Each row is a point. To make a cloud, some directions were put in groups of two or more. Within a group, all points are equally far from the middle, so they leave a hole (a ring in 2 directions, a hollow ball in 3). The other directions are filled evenly. Then the cloud was stretched, turned, moved and blurred a little. How many holes are there, and how many directions does each take, smallest first?

Cloud (14 x 2)
[[ 14  25]
 [ 27 -62]
 [-18 -45]
 [ 17  -3]
 [ -6 -58]
 [-18 -22]
 [  9 -23]
 [ 89   1]
 [ 62 -33]
 [ 75 -46]
 [ 78  35]
 [ 38  53]
 [ 60 -53]
 [ 35  -4]]
Holes: 0

Cloud (22 x 3)
[[-56  21  -5]
 [-26 -21 -84]
 [ 52 -39  18]
 [ 29  25 -75]
 [-10  23  17]
 [ 67   3 -86]
 [ 52  14  25]
 [-32 -13  24]
 [ 11  44 -50]
 [ 95  21 -89]
 [-16 -17  33]
 [-30 -26  46]
 [-10 -31  -9]
 [ 69   2 -47]
 [  7  58 -35]
 [-28  65 -34]
 [-57  23  31]
 [ 28 -17 -46]
 [-35 -28   2]
 [ 23 -84   1]
 [ 50 -28 -55]
 [ 91  32 -57]]
Holes: 0

Cloud (31 x 4)
[[-22 -48 -67  15]
 [-56 -56 -34  15]
 [ 66  62  17  -7]
 [-11  61 -18  50]
 [ 13 -43  68  65]
 [ 41 -58  11 -19]
 [-52 -13  57 -33]
 [  5 -74  56 -11]
 [ 52  43  76  10]
 [ 26  74 -36 -15]
 [ 65   1  62  35]
 [ 25 -61  25 -37]
 [ 13   3  29 -80]
 [ 51 -38 -37  15]
 [ 47  68   6 -38]
 [  6 -18 -45 -62]
 [-65  16  20 -11]
 [ -1   4 -21  91]
 [ 75 -11  13  28]
 [-71 -13  11 -17]
 [-24  59 -42 -10]
 [ 30  66 -19 -44]
 [ 28  73 -31 -24]
 [ 57  11 -43  49]
 [ -9  52 -11  66]
 [ 66  -4  59  35]
 [-29  24 -57 -40]
 [ 44  52  71 -13]
 [-26  41 -53 -33]
 [  9  -4 -32 -72]
 [-13 -29  -2  91]]
Holes: 2 (2, 2)

Cloud (48 x 6)
[[  78    6  -45   40   11  -36]
 [ -16  -41   42   73   51   40]
 [  60    6   52  -30   46  -13]
 [  10   24   81   24   44  -30]
 [ -20  -80   -6   24   66   21]
 [ -78  -10  -32  -29  -38   33]
 [ -10   -2   68   81   35  -26]
 [  -8   13   43   97   21   -9]
 [ -13  -70   34   69  -10   16]
 [  -3  -13   58    3   23   85]
 [  -4  -35   89  -57   -4  -31]
 [ -77  -36   -7  -55   15   58]
 [  33  -36    4   71   51   41]
 [ -57  -35   79   31   51  -35]
 [ -55   72   12   46   29    1]
 [ -34  -27   20 -100    8  -48]
 [ -78   32   -7   26   31  -80]
 [  46  -44   33   -2   68  -27]
 [  16   32   78   15   42  -29]
 [   0  -10   46   90   -5  -22]
 [  60   18   54  -52  -10  -18]
 [ -78  -35  -24  -45  -26   43]
 [   1  -71  -10   -6   70  -31]
 [  62   27  -32  -55  -20   23]
 [  48   30   23   49   36  -66]
 [  16  -69   29  -50   17   66]
 [  50   40   -9  -44  -36  -40]
 [  75    1   24  -50   22   31]
 [  25   22   11    6   33   84]
 [  61   10   56  -52  -11  -19]
 [  58   -8   14  -34    9   74]
 [ -10   20   31   92   33   24]
 [  17  -55   31  -32   68  -28]
 [  15   12   27   21   38   83]
 [ -15   -9   76   -3    4   71]
 [   2    9   28   55  -41   12]
 [  83  -62    5   -5  -12  -23]
 [  38   64   -5  -33   37  -21]
 [  -7  -89   21   -5  -20   51]
 [  12  -47   55   51   15  -81]
 [  43  -90  -12   40   38  -13]
 [  -6 -100   -9  -32  -14   31]
 [ -23  -50  -15    1   47  -95]
 [   4   12   24   21  -43   53]
 [-104    4   -2  -30   22   43]
 [  -4  -69  -44  -61  -16  -41]
 [  -4   43   21   21  -50  -29]
 [  11   54  -36  -43   42  -25]]
Holes: 3 (2, 2, 2)
